Each point is reached from the start by the listed moves, each made once or not at all, plus a little noise. Is the number of moves made odd or even? Then give how often each move was made.
In the rows, 128 means zero.

Moves:
(1): [138 129  89 115 109 173]
(2): [ 89 214  44 109 155 189]
(3): [132 117 152 170 136 147]
Start: [137 119 151 139 110 125]
Points:
[139 110 175 183 118 143] => odd (0, 0, 1)
[115 194  50 152 124 249] => odd (1, 1, 1)
[102 205  68 120 138 190] => odd (0, 1, 0)

Moves:
(1): [104 192 134 140 175 166  72 124]
(2): [ 66 182 154 156 143  64 163 130]
(3): [183 113 151 152 174 215 105 104]
(4): [116 191 104 185 137 120 149 152]
(5): [138  97  79 146 121  85 153  78]
(6): [122 138 138  64  93 144 155 112]
Start: [ 93 135 136  83 107 121 145 128]
Points:
[ 42 157 110 125 111  17 203  80] => even (0, 1, 0, 0, 1, 0)
[ 72 180 105  52 110 132 143  55] => odd (1, 0, 0, 0, 1, 1)
[ 86 163  66 156 109  68 192 101] => even (0, 0, 0, 1, 1, 0)
[124 184 163 124 198 247  66  98] => even (1, 0, 1, 0, 0, 0)
[ 81 186 196  73 130 157 195  89] => odd (0, 1, 1, 0, 0, 1)

Moves:
(1): [145 144 129 158 121 100 131 141 126 139 161 129 140]
(2): [115 135 131 100 165 106 146 135 158 114 153 110  77]
(3): [111 119 126 127 129 114 114 106 154 107 129  53 126]
(4): [155 140 132 161 126 183 138 143 111 124 138 136 138]
(5): [103 131 100 152 176 140 114 150 133 158 136 118 137]
(6): [153 164 142 121 136 139 119 118 143 113 122 135 163]
(7): [119 108 115  83 123 140 170 126  99 152 152 101 142]
(8): [159 126 112 117 148 149 101 162 100 117 148 132 152]
(9): [125 126 123 122 116  95 151 176 149 124  90  94 138]
(10): [140 151 103 123  59 137 105 113 180 161 124 136 110]
(11): [ 70 190 106 126  58 101 158  81 148 112 113 119 131]
Start: [130 111 129 127  92 102 127 118  91 136 126 140 114]
Points:
[ 83 166  84  77  63  49 176 100 113 107 217  21 117] => even (1, 1, 1, 0, 0, 0, 1, 1, 0, 0, 1)
[ 88 190 106  60   7  69 215 113 122 126  92  80 177] => even (0, 0, 0, 0, 0, 1, 1, 0, 1, 0, 1)
[131 132  93  79  50  73 170 121 143 190 201 108  72] => even (1, 1, 0, 0, 0, 0, 1, 0, 0, 1, 0)

Moves:
(1): [130 143 112 153 130 149  92 117 123 127  93 136 124 123 144 142]
(2): [118 120  91 131 135 152 124 127 114 112 165 126 118 111 149 111]
(3): [132 110 140 146  95 144  91 115 128 124 128 107 159 116 104 118]
(4): [143 142 156 116 111 127 111 144 167 165 100 125 120 129 147 139]
(5): [162 152 156 124 125 122 111 129 124 134 111 152 141 114 114 130]
(6): [114 119 149 131 106 153 123 121 123 122 113 155 115 124 134 106]
(7): [153  94 143 115  73 130 155  99 159 131 135 120 103 141 120 120]
(8): [142 105 127 148 133 154 111 124 124 140 119 146  73 144 104  98]
(9): [150 132 176 133 119 168 166  92 179 156 144 108 121 130  96 123]
(10): [ 77 148  93 110 130 141  97 121 109 150 111 161 134 116 118 127]
(11): [125 145 123 131 140 140 112 124 133 108 154 129 135 147 139 113]
(12): [153 119 148 144 128 124 105 113 100 162 144 150 128 158 125 125]
(13): [122 131 113 137 154  87 139 164 149  93 162 134 132  92 155 120]
(14): [124 159 131 115 124 137  95  59 113 149 111 139 107 129 123 122]
Start: [144 120 143 137 104 131 113 114 121 104 160 115 130 122 163 106]
Points:
[167 130 199 141  64 201 105  65 198 112 182 194  57 109 116  21] => even (0, 0, 0, 0, 1, 1, 1, 1, 1, 1, 1, 0, 1, 0)
[217  74 211 153  31 241 136  38 174 129 173 158  34 122 108  27] => even (0, 1, 0, 0, 1, 1, 1, 1, 1, 0, 0, 0, 0, 0)
[186  77 128 179  81 139  98 106 167  82 155 139  56 113 171  73] => even (1, 0, 0, 0, 0, 0, 1, 1, 0, 0, 0, 0, 1, 0)
[175  80 168 151  24 226 122  28 194  94 249  68 129 129 129  53] => odd (0, 1, 1, 0, 0, 0, 1, 0, 1, 0, 1, 0, 0, 0)

Moves:
(1): [167 130 144 136 140 120 143 115 121 136 115 162 127 126 120 128 117 149
  97 126 137 135 126]
(2): [107 120 118 107 120 112 122 121 131 140 138 143 139 143 129 116 135 116
 148 124 120 129 135]
(3): [121 111 136 146  99 136 127  99 131 123 120 139 123 128 136 129 112 111
 150 160 156 144 155]
(4): [132 131 127 129 108 125 140 106 136 133 126 115 135 126 114 123  99 114
 117 135 113 118 131]
(5): [134 151 135 129 118 130 116 119 133 115 124 120 141 139 119 128 123 113
 137 140 123 139 140]
(6): [141 116 124 120 137 137 117 121 122 125 121 163 112 125 144 128 114 136
 145 147 127 122 121]
(7): [106 145 139  94 126 140 129 136 137 130 136 123 129 115 121 129 133 133
 120 137 126 116 111]
(8): [132 144 131 121 141 127 133 130 128 147 129 129 115 124 132 136 109 123
 118 135 125 133 138]
(9): [135 109 150 124 126 130 152 126 133 141 120 138 130 126 123 111 118  98
 128 157 143 116 163]
(10): [123 140 127 116 137 130 137 113 146 148 132 128 120 134 141 137 135 123
 139 131 103 136 103]
(11): [144 117 132 152 110 132 117 149 120 133 137 118 127 130 148 119 128 120
 121 110 132 126 116]
(12): [123 122 141 113 137 119 135 119 122 127 112 126 127 148 133 128 139 148
 135 130 112 116 129]
(13): [131 122 141 130 127 127 139 132 129 149 129 149 139 137 107 157 127 106
 153  99 140 135 126]
(14): [135 127 131 110 148 130 153  99 122 128 130 127 112 154 129 143 130 123
 137 127 138 120 145]
(15): [154 109 117 141 121 120 130 139 142 128 121 142 142 131 155 129 104 139
 122 146 146 122 117]
(16): [121 126 115  99 128 120 130 116 120 129 120 135 117 149 126 138 147 100
 130 143 124 126 112]
(17): [135 148 146 125 125  92 118 128 139 130 121 103 121  96 131 132 125 130
 123 108 129 106 160]
(18): [132 124 137 124 125 120 126 125 118 116 137 128 148 116 127 132 117 146
 129 118 113 130 116]
(19): [131 134 126 119 126 108 135 140 112 139 145 134 115 139 105 111 134 139
 136 133 135 130 117]
(20): [144 112 107 120 105 122 110 130 127 138 136 119 129 111 111 147 132 140
 129 134 126 129 144]
Start: [132 148 143 143 121 111 120 134 118 142 117 126 137 106 142 161 115 118
 142 141 120 130 149]
Points:
[128 135 104  47  66  82 104 114 117 209 156 152 106 124 129 158 119  89
 174 182  74 107  91] => odd (0, 1, 0, 1, 0, 1, 1, 0, 0, 1, 1, 0, 0, 0, 0, 1, 0, 0, 1, 1)
[249 118 160 154  98  51 122 121 109 153 118 131 145  74 168 192  71 172
 105 115 144 102 177] => odd (1, 0, 0, 0, 0, 0, 0, 0, 0, 0, 1, 0, 0, 1, 1, 0, 1, 1, 0, 1)
[154 131 179  62 138 122 151 112  94 169 122 161 105 122 169 173  87  73
 146 190 126  95 148] => even (0, 0, 0, 0, 0, 1, 1, 1, 1, 0, 1, 0, 0, 1, 0, 1, 0, 1, 0, 0)
[167 127 211 127  92 116 178  63 115 178  98 161 133 146 125 192  76  98
 149 143 150 115 166] => even (1, 0, 1, 1, 0, 0, 1, 0, 0, 0, 1, 1, 1, 1, 0, 0, 0, 0, 0, 0)
[179 178 131  87 108  49 152  81 137 206 113 183 135 166 132 157  67  82
 133 201  92 144 115] => odd (1, 1, 0, 1, 1, 0, 0, 1, 0, 1, 0, 0, 0, 0, 1, 1, 0, 0, 1, 0)
[177 127 212  99 104  86 172 140 109 168 127 150 167 162 128 168  87 102
 178 158 150  98 149] => even (0, 0, 0, 0, 1, 0, 1, 0, 1, 0, 1, 1, 1, 1, 1, 0, 0, 1, 1, 0)
[165 120 174  94  59  71 121  75 158 182 100 153 155  65 153 224  45 137
 197 176 101  95 155] => odd (0, 0, 1, 1, 0, 1, 1, 0, 0, 1, 0, 1, 1, 0, 1, 0, 1, 1, 0, 1)
[166 133 169  98  79  91 149  64 156 190 101 160 108 127 184 217  64  47
 190 175 144  91 139] => odd (0, 0, 1, 1, 0, 1, 1, 0, 0, 1, 1, 0, 1, 1, 1, 1, 1, 0, 0, 0)

Moves:
(1): [134 116 139 131 131 137 109 141 148 131 139 131 124 129 131 156 103 112
 131 119 132 108 139 110 114]
(2): [132 120 128 122 132 123 146 141 133 141 133 128 129 125 111 121 125 132
 124 124 134 151 129 129 133]
(3): [130 136 120 154 129 159 129 118 127 116 131 146 151 139 137 130 142 116
 109 148 114 138 112 132 145]
(4): [124 136 132 110 133 137 124 138 150 142 122 139 132 125 133 149 128 150
 147 130 129 139 131 133 141]
(5): [117 131 133 116 136 133 107 151 111 139 136 144 137 128 121 128 125 115
  97 117 118 111 142 134 125]
(6): [131 125 113 148 144 134 135 131 132 135 138 142 136 100 130 128 123 129
 149 123 121 127 128 125 126]
(7): [150 125 128 112 117 116 113 135 160 114 138 123 157 120 127 120 132 117
 146 137 126 124 130 114 120]
(8): [129 122 138 127 122 118 119 118 125 135 132 129 131 134 128 121 133 112
 127 137 136 135 124 141 143]
(9): [134 126 142 109 134 112 114 139 152 128 134 126 133 111 143 127 140 138
 116 132 128 151 114 150 138]
(10): [121 143 128 133 131 111 129 138 127 125 125 130 134 123 141 138 129 132
 117 139 145 136 131 144 132]
(11): [154 123 119 120 123 136 119 116 124 128 130 134 130 147 114 150 115 119
 123 142 120 153 123 127 127]
(12): [117 128 129 139 124 125 135 126 126 138 123 123 121 125 101 114 128 119
 120 124 121 126 132 138 128]
(13): [131  94 120 115 115 141 122 139 145 128 126 113 134 134 114 134 126 140
 147 115 111 117 154 134  99]
(14): [118 118 123 140 138 117 117 131 140 123 137 138 137 119 110 117 127 115
 123 112 121 129 123 123 147]
(15): [124 144 113 117 118 139 129 127 115 144 131 139 112 132 145 131 128 126
 107 109 134 117 144 138 131]
(16): [128 126 123 118 117 127 123 123 130 128 132 142 134 112 129 128 127 128
 120 122 128 148 133 113 116]
(17): [123 123 129 141 133 133 124 132 136 128 130 130 115 137 135 130 117 127
 119 148 121 123 131 126 128]
(18): [124 120 152 114 142 120 104 133 132 121 100 150 104 131 114 105 129 119
 123 114 133 119 124 126 138]
(19): [120 123 123 116 130 123 112 129 130 151 116 121 129 118 113 142 127 118
  93 131 149 152 136 129 131]
(20): [148 127 144 134 122 108 131 103 124 141 120 108 120 156 129 119 129 141
 134 143 140 114 131 126 116]
(21): [127 127 120  84 121 151 151 117 129 130 131 136 140 125 139 122 144 143
 126 119 115 123 137 136 113]
(22): [125 116 150 126 137 132 120 140 135 127 123 126 136 124 127 136 139 109
 107 129 117 124 165 129 144]
(23): [132 130 126 122 130 152 127 119 115 116 145 134 121 132 124 119 137 129
 116 126 120 126 134 128 126]
(24): [146 124 134 132 125 133 123 130 131 116 128 133 117 145 134 143 136 127
 116 150 129 110 119 123 149]
Start: [128 119 108 138 119 127 133 121 140 134 133  93 120 124 113 135 121 133
 133 129 127 116 110 150 131]
Points:
[138  32 169 103 155 112   7 180 243 185 126 126 148 115  62 157  98  75
 113 121 116  74 203 136 139] => odd (1, 0, 0, 1, 1, 1, 1, 1, 0, 0, 0, 0, 1, 1, 0, 0, 1, 1, 1, 1, 0, 1, 0, 0)
[141  97 108  21  97 149  89 143 202 115 146 137 122 101 145 110 151 154
  90 113 107 120 161 179  93] => even (0, 0, 0, 0, 0, 0, 1, 0, 1, 1, 0, 0, 1, 0, 1, 1, 1, 1, 0, 0, 1, 0, 1, 0)
[140 134 101 144 115 156 144 104 124 151 146 145 158 127 121 134 154 132
  68 163 106  97 122 168 130] => odd (0, 0, 1, 0, 1, 1, 0, 0, 0, 1, 0, 1, 0, 0, 0, 1, 0, 0, 0, 1, 1, 0, 0, 1)
[158 121 133 115 125 117  94 137 195 192 143 125 124 102 127 205 104 129
  95 133 135 152 171 176 137] => odd (1, 0, 0, 1, 0, 1, 0, 0, 1, 1, 1, 1, 0, 0, 1, 1, 0, 0, 0, 1, 0, 1, 0, 0)
[187  25 155 134 121 112  67 126 198 148 129 108  82 201  53 151  82  96
 121 154 124  95 126 135 144] => even (1, 1, 0, 0, 0, 0, 0, 1, 0, 0, 1, 0, 1, 1, 0, 0, 1, 1, 0, 1, 0, 0, 0, 1)
[187  91  85  16  68 183  75 113 223 158 149 139 182 131 132 196 165 132
  74 167 110 187 131 184 149] => even (0, 0, 1, 1, 0, 0, 1, 1, 1, 0, 1, 0, 1, 0, 1, 1, 0, 0, 1, 0, 1, 0, 0, 1)
